Each row of a before or after table is a point. The points were changed in one or more steps. Then noise was added and the rows were shuffled. The steps act on columns, c1 being the first. What was done? A step turns or swaps two columns, mirrors them in a line or flattens them onto one, adds a multiple of one to another, or multiplies or shifts one. Angles are multiples of 10 degrees, from the lower column toward the higher: turns from -170 to 170, lines from 10 to 170 but not 90. Use the fewest steps. Two steps may share a column if one is a turn and the other turns, adds or multiplies; they go together, in the order done. Otherwise the lowest column goes first.

Before (14 x 2):
[[ 45  18]
 [ 50 -61]
 [-13 -28]
 [ 38 -23]
 [ 49 -31]
 [ 59 -51]
 [-19  29]
 [ 65  12]
 [  7 -45]
 [  0  25]
 [  0 -16]
 [ 17 -66]
 [ -8  15]
 [ 17   5]]
After (14 x 2):
[[-19   4]
 [-29  51]
 [-63  21]
 [-21  38]
 [-13 -21]
 [ 18  66]
 [  2 -35]
 [-12  76]
 [-26  72]
 [-49   6]
 [ -2 -16]
 [ 17  43]
 [  7  14]
 [ 23  16]]
Steps: turn c1 and c2 by 150 degrees

Before (12 x 3):
[[-31  -4  -1]
 [ 10  36  50]
 [ 42 -34 -22]
 [-46   9  15]
 [  0 -46 -40]
 [  5  29  13]
 [ 56   3  15]
 [ 49   0  59]
 [ 12  26  34]
 [  0  -9 -31]
 [-31 -15  42]
 [ 55  11 -31]]
After (12 x 3):
[[  7 -11 -29]
 [ 25  18 -43]
 [ 17  59  11]
 [-31 -71  42]
 [ 49  -3  55]
 [-27 -18  -5]
 [ 44  67  14]
 [ 48 -25 -19]
 [-41 -97 -10]
 [-43  27  45]
 [ 37  53  16]
 [  5  11  55]]
Steps: mirror c1 and c3 in the line at 50 degrees; multiply c2 by 2

Before (9 x 6):
[[-12 -16  24  14  13   4]
 [ 39 -10  25 -20   2  11]
 [  4  28 -30   8 -21 -58]
 [-23  17   1   6  11   6]
 [ -2  11   7 -16  16  10]
 [  9   6 -22  10  18 -41]
 [ 14   5  22 -49   2 -29]
 [ 21 -34 -14 -18   4 -12]
 [  2 -13   6  -8   7  -5]]
After (9 x 6):
[[  4  26 -29  91   8 -60]
 [ 38 -15  30 -39  32  13]
 [ -1  11   8 -31  43  14]
 [-22  15   2  -7  42   9]
 [ 12   7  27 -12  29 -26]
 [ -9  -8  20  14  44   3]
 [ -1 -11   6   2  38  -8]
 [  9   7 -24  72  49 -40]
 [ 18 -35 -17   4  33 -15]]
Steps: add -1.5 times c6 to c4; shift c5 by 30

Before (8 x 9):
[[-40  20   5 -21 -36  26   6 -39 -32]
 [-30  -9 -16  35  51 -30 -35  11  28]
 [-25  23  32 -30 -32  32 -41 -62 -49]
 [ 14  14   2   6  17 -29  -7 -19  23]
 [ 12  29  -9  -8  19   2 -27  26  14]
 [ 13 -12 -45 -25  46 -25 -16  -5  26]
 [-14  25 -10   8  51 -20 -11 -10 -17]
 [-15  22  43 -54   3  26  -4 -19  -2]]
After (8 x 9):
[[-70  -8  66 -35  83   9 -36   0 -28]
 [-28  31  10 -29  29  -5   9 -19 -22]
 [-26  15  44  -7  28  20  -4  25 -16]
 [-27 -12  97 -15  74 -19  24  13 -23]
 [-53  23  43 -10  82   5  -9   3  20]
 [-79  20 -46   6 -58 -11  21  27  45]
 [-55  23 -96  -4   4  16  53  17   9]
 [-67  22 -89 -40 -52   6  30  41  66]]
Steps: shift c1 by -40; turn c3 and c6 by 130 degrees; multiply c3 by 2; turn c4 and c7 by -90 degrees; multiply c5 by 1.6; turn c8 and c9 by -160 degrees

Before (11 x 11):
[[-19   1 -34  33  -1 -31  24 -25  17 -15   9]
 [ -7  14 -10  23  16 -43 -18 -10  19  -6  15]
 [-10 -10   5   4 -11 -39   2   4 -19   8   8]
 [ 11   9 -19  13  10 -28  -9   9  -2 -28 -28]
 [-17 -28   9   7  15  -7  28  15  -3   6  18]
 [-12   5  -3  22  11  -1  29 -12 -22 -34  -4]
 [-31   5   8  15 -19  -6 -13  -9 -16   4 -30]
 [  4  -4   1   4  -9   0  23 -11  17   8  12]
 [ -8 -12   2 -17  -2 -13 -12   1  28 -26  -2]
 [-25 -18 -34  19  11 -12  -9   6 -20   9  18]
 [ -4  17   1  -6 -20  -8  17   7  29 -24  -7]]
After (11 x 11):
[[  2  -5  10   6  -6   8  31  -4  18   9  14]
 [-18 -29  18   8  27   3  38 -22  -2   8  -6]
 [-16  -2 -87  32 -50  41  29   6  17 -20  -1]
 [-32   6  30  16  -4   0 -17  32 -17   2  -7]
 [ 11  10 -53  11 -21   8 -12  20  -3 -37 -36]
 [ -2  18  11  -5 -17  -1  22   1  30 -31 -11]
 [ -7  13 -33  21   0  41 -25  -6  18  -7 -16]
 [ -8 -11   7 -19  -1   8 -17   0  29 -36 -12]
 [-27 -20 -96  17 -44  10 -11 -19 -17  11  -6]
 [ -8 -10  18   5  -1  31   4  -9 -19   9 -25]
 [-12   4 -12  24   5   4  38  12 -23 -44   5]]
Steps: multiply c3 by 3; turn c3 and c5 by 30 degrees; turn c8 and c11 by 120 degrees; turn c6 and c11 by 140 degrees; multiply c7 by 1.3; multiply c10 by 1.3

Before (8 x 14):
[[ 17 -28   4   5   4 -27  26 -15  12  17  23  -8   1 -17]
 [-18  15   5  12 -31  24   8 -14  17  -6 -24 -10 -37  16]
 [-43  11  10 -26   7  -5   6 -12  17  23  20  17  -9 -23]
 [  1  15   0 -24 -15  13  -4 -30 -16  -3 -16  31  -7   0]
 [  4 -29  12 -14  -6  20   2   1  10 -24  22  -1  -8   2]
 [-33  23   2   5  -8  -4  10  21 -25 -10  11  -6  -9 -36]
 [ 15  -2 -28   6 -34 -28  20  21  -3 -14 -30  -8   0  11]
 [ -5 -19 -15   1 -51  -4 -16  11 -15  19 -29   0  -7  21]]
After (8 x 14):
[[-25 -34   9 -14  -4 -19  -3   2   6  18  21  -1  19  -2]
 [-91  19 -31 -24  12   7   4  13  12 -24  19  17  -4 -20]
 [-55  22 -29   5  30   1 -22  -9 -19   4  12  -7  11 -21]
 [-40  18 -12  13   2 -36   4  16  12 -13 -24 -10  35  21]
 [  2  15   0 -24   5 -19  22  21 -11  -1 -16  31   8   4]
 [ 96  -7  -1   6  27   7 -28  -3  -2  13 -29  -8   7  37]
 [ 31 -13 -10   1  23 -22   4 -18  -9 -20 -28  -1  -4  44]
 [ 17 -22  18   6  19  24 -12  26   9 -14  23  -8 -11  -7]]
Steps: turn c1 and c3 by 60 degrees; multiply c1 by 3; turn c10 and c13 by -150 degrees; add -0.3 times c10 to c2; turn c5 and c6 by 150 degrees; turn c5 and c14 by 40 degrees; turn c7 and c8 by 140 degrees; multiply c9 by 0.7

Before (8 x 20):
[[-15 -15  31 -21  28  -7 -36   0 -29   6  -2  13  -5   0   9 -17  44 -17
   35  25]
 [  8 -17   5   9  -4   4 -29  13  -3  23   0  13  10 -21   7 -11  17 -11
   57  38]
 [ -7  11 -16   9 -10   1  26  -8   9 -15 -12   1  21  38  -5   5 -22 -17
   11 -11]
 [ -1  14 -25  -1 -23 -21   3  -7   3 -19   7  -9  30   7   6  19 -21   6
  -38  -8]
 [-10  25  -2  28  15  -2  -4 -10  -4 -18  -4 -27  19  10 -20   9 -26  -8
  -22 -28]
 [-28   1   9  -5  -1   3 -36  -2   6  23  -3  28 -26  -4   0 -13  32  13
   39  24]
 [ 11 -16 -23  10  21 -13   7 -15  18  -7   1  16  25  18   2  26 -12   8
  -12   4]
 [-18   8  44 -15 -14  44  -1 -39   5 -16  10 -11 -16  -4  -4 -17 -27  51
   37  25]]
After (8 x 20):
[[-10  -6  -3  29  15  -1  -2 -11  -4 -18   6 -36 -20   0  40 -16 -26  -7
  -22 -29]
 [ -1   1 -24  -1 -22 -20   3  -6   4 -19  -3 -17 -31   8  66   5 -21   9
  -38 -52]
 [-19  -4  45 -15 -14  45   0 -41   4 -16 -44 -13  15  -7  55   9 -27  27
   36  94]
 [ -8   8 -16  10 -10   1  25  -6  10 -16  11  -9 -40 -25  56  -4 -21 -15
   11  -9]
 [ 10   1 -22  11  20 -12   7 -15  17  -6  -7  23 -34  -8  62  19 -12   3
  -14 -38]
 [ 10  -2   3   9  -6   4 -29  13  -3  24   9  22   2  25  67  21  16  -4
   57  38]
 [-29  22  11  -6  -3   4 -36  -2   6  24 -12  19  22 -11  60  10  33   2
   39  31]
 [-15   1  29 -22  28  -7 -35   0 -29   6  17  19   7   4  67   9  44  -7
   36  18]]
Steps: turn c2 and c12 by -50 degrees; turn c16 and c20 by -50 degrees; add 1.5 times c6 to c20; add 0.3 times c9 to c14; turn c13 and c14 by 150 degrees; turn c11 and c18 by 70 degrees; shift c15 by 60

Before (10 x 24):
[[ 40 -20 -16 -14  35 -12 -25  32 -37  21  -8  19   4 -10 -38 -51 -28 -30
   26 -14  27  -1 -37  -4]
 [ 26  32 -33  -3 -19  20  14   5  30   7  12 -28  11  -2  26   5  36  35
  -27  -2   2 -14 -30   7]
 [-21 -25 -35 -27   7   0  -8 -18  15  12   1   0  31  -3   2  -6   7  23
  -15 -23  29 -11   5 -29]
 [-11   0  26 -29  -6  35   7 -33 -14  21  -1  20 -11   5  20  -8 -21 -25
    4 -21  -5 -23  11   1]
 [  0  18  25  14 -18   1 -29   2  -4 -12  47 -14  -8 -23  20 -34  27  19
  -16  18 -21  -4   0  20]
 [ -7  16  27 -22 -19 -28  15  23   6  20  29  -8  -4 -36   1  13 -18  17
   -4  15  35  26 -10  13]
 [ 26  17 -29  15  -5 -26  18  26  -4 -22  -5 -27 -31  -6 -37  11  -5   9
   24 -28  11  -9  13 -32]
 [ -8  -5  29  12  17  22 -15 -12 -34  -8  -6  -6  20 -55  24   9  17  35
   21  -6  35 -33   0  -2]
 [-13  -8  30 -19  24  24  18 -29 -36 -30 -14  -7   2 -11  27 -52 -15 -14
   30  24 -22  -8 -22   3]
 [-15  16   3  -5   9  -1  11  18  -3  18   6  -1   8 -11  27   1 -25 -20
    0  15 -27 -25  18  -4]]
After (10 x 24):
[[ 27  48   4  13  -5  39 -65  27  -5  -3  -4 -24 -32  -4 -36   9  -6   7
   61 -59   5 -32  12 -32]
 [-22 -76  28 -30   7  24 -62 -17  15  12   0  -1  31  -5   3  -4   7  23
  -36 -26  28  10  10 -35]
 [ -6 -14  -9  12  16 -31 -22 -13 -34  24  -6  -9  21 -53  29   7  21  37
   52   5  37 -26   2  -2]
 [-11 -25 -10 -17  22 -38  73 -29 -34 -14 -12  -7   4 -12  30 -52 -16 -18
   75  21 -20 -39 -24   4]
 [ 39 -60   6 -12  32  19 -51  34 -40  13 -11  15   5 -13 -38 -50 -31 -28
   66   3  25  23 -39  -7]
 [-19  48  -1  -6  10   3  45  20   0  33   4  -2   3 -14  30  -3 -27 -19
    3  12 -24   6  21  -6]
 [ 20  98  38  -1 -19   4  -1   4  32  16   6 -27  15  -3  25   7  34  36
  -67 -13   2   0 -26   6]
 [  0  56 -19  14 -22 -19  32   4  -2  -4  52 -14  -7 -26  23 -35  25  18
  -46  55 -25 -12   2  16]
 [ -4  46 -40 -22 -17   1  49  19   8 -12  31  -8  -4 -34  -3  12 -16  20
   -9   9  36  38 -12  16]
 [-16   3   1 -30  -6 -43 -49 -34 -14  40  -3  19  -7   3  22  -7 -20 -27
    9 -36  -7  10  10   3]]
Steps: multiply c2 by 3; turn c3 and c6 by -140 degrees; multiply c20 by 3; turn c7 and c20 by -60 degrees; multiply c10 by 1.3; turn c10 and c22 by 60 degrees; multiply c19 by 2.5

Before (9 x 48):
[[-23  -5 -29 -35  30 -12  -5 -18 -10  -8   3   5 -39  10 -44 -28 -34  12
  -10  40 -41  21  32   3  19 -12  -8 -18  -9  -2  -2  -4 -26   2 -26 -40
   20  10 -30 -19 -27  20  17 -49 -11 -12  18  -2]
 [ -4   0  -6  17 -18   3  -5  27   6 -20 -12 -23  21  10   1  18  36 -16
    7  -8   8  -9   9  15  -8  11  12  -2   9  -8  31  16 -11   4 -10  13
   18 -10 -17  -1   0   9   8 -27   7   2  20   2]
 [-12   6  20 -17  28 -11  12  -1 -33  26 -16   7 -17  45  31   1  -5  30
   24   0   6 -21  -1  12 -17 -24  16 -31 -18  10 -54  -1 -10  10  37 -44
    6   2  24  14 -40  12 -13  13  33  22 -16 -14]
 [-13   8   2  13  -8  10 -29  16   3 -12   1 -43  15  -8 -12  -6  42  -2
  -12  19  -3   6  25  -7   8  10 -15 -15  26  15  39  16  -3  10   0  23
    3  -8   0   6  13  -9   2 -11  -9  -6  14 -23]
 [-14  18   5  -6  -8  -7   4  24   2 -13   5 -18  32 -14  -8  13  33  -4
  -19   4   8 -16  -1 -30  -1  23  -9   9  27   5  17  31 -20  10   5  30
    3  -6 -31  -3   5  -1  -9   3  17  -7  16   0]
 [-10  -8  -1 -14  29   4  -3 -24 -19  14  -8   4  -2  36  21 -14  -5  -1
   30  13  17 -13 -13   0 -19 -30  15 -14  -8   5 -42 -20  -3 -10  17 -29
    1  30  22   5 -24   7  -9  28  25  24 -22  27]
 [  4  -8   6   9  -3  -8 -21   9   3  -9  -8 -54  17   2 -23  13  18  -3
  -30  -8  11   1  -3 -20   9  18  -2  12  -3   4  29  40 -19  -6  -7  28
   27 -13  -1  18  -6 -14  18 -24 -14  -5  15   0]
 [  3 -11  16  -8  -2  -2  -6   4   9 -14 -10 -35  -8 -14   9  16  23   2
  -20  13  -1  -8  -7  -3  -5  25  -9 -13  27   7  49  12 -22   1  -5  48
   20   1 -17  -9   2  -4 -12 -25 -10   4  31  -3]
 [-19  27  25  -1   3 -19   0  -6 -36  17 -15  18 -17  59  26 -10   6  16
   30  24  20 -38   4 -12 -30 -27  27  -6   7   9 -38 -23  -6 -13  31 -25
   10   9  17  -4 -61   5  -9  29   3  14 -14  11]]
After (9 x 48):
[[ 12  -9  15 -10  -2  -2  -5   5   8 -15 -11 -36  -8 -14  10   7  24   1
  -20  13   3 -18  -9  -3  -4  23 -11 -11  28   6  48  11 -23   1  15  45
   15   0 -16   6   3  -3 -12 -26 -10   4  31  -4]
 [  1  -8  -2 -14  29   5  -3 -24 -17  12  -8   6   1  34  24   4  -6  -7
   29  13 -17 -35 -12  -2 -19 -31  10 -13  -9 -18 -41 -20  -3  -9 -12 -30
    0  30  21 -12 -23   8  -9  27  25  23 -19  28]
 [-39  -5 -32 -35  30 -11  -4 -19  -9  -9   4   5 -40   9 -44 -36 -34   9
  -10  41  43  41  30   3  20 -11 -20 -18  -7  -2  -2  -3 -25   2  -5 -39
   15  10 -30   1 -24  21  17 -50 -11 -12  19  -1]
 [  4  -7   6   9  -4  -8 -22   7   2  -7  -6 -55  18   3 -23   6  18  -1
  -28  -7 -10   3  -4 -21   9  17  15  13  -2   5  31  39 -20  -5  14  28
   20 -13   0   7  -7 -12  17 -26 -12  -4  16   0]
 [-19   7   1  11  -8  10 -30  15   2 -13   1 -41  16  -7 -11  -4  41   3
  -13  18   1   9  24  -7  10  11   2 -14  27 -14  40  14  -2  10   5  22
    1  -8   1  17  12  -9   2 -12 -11  -6  16 -23]
 [  1  -2  -6  18 -17   3  -3  30   6 -20 -13 -24  22  12   1   3  35   9
    6  -8 -15 -22   9  17  -7  14   4  -2  10  20  30  16 -11   5  11  14
   11  -8 -17 -11   0  10   9 -25   7   3  20   1]
 [ 16  27  25  -1   3 -18   0  -5 -37  15 -15  20 -18  59  25  17   8 -23
   31  25 -10 -95   3 -13 -32 -28   5  -4   8 -25 -40 -22  -7 -13 -15 -27
    6   9  16 -26 -62   2  -9  30   2  17 -13  10]
 [  2  17   6  -5  -9  -4   4  26   4 -13   4 -20  32 -13  -7  13  32   0
  -19   6  -8 -43   0 -32   1  22  -7   9  26   0  16  31 -21   8   6  29
    2  -7 -31   6   5   0  -9   2  19  -8  16   2]
 [  8   8  21 -18  30 -12  10  -1 -33  27 -16   7 -16  45  33  28  -6 -29
   26  -1  11 -54  -2  11 -15 -25  21 -29 -19 -23 -55   2  -7  10 -12 -45
    5   2  24 -12 -41  12 -13  13  33  22 -14 -11]]
Steps: multiply c22 by 2.5; turn c1 and c22 by 20 degrees; turn c16 and c35 by -50 degrees; turn c30 and c35 by 140 degrees; turn c18 and c21 by 150 degrees; turn c27 and c40 by -70 degrees; multiply c37 by 0.7
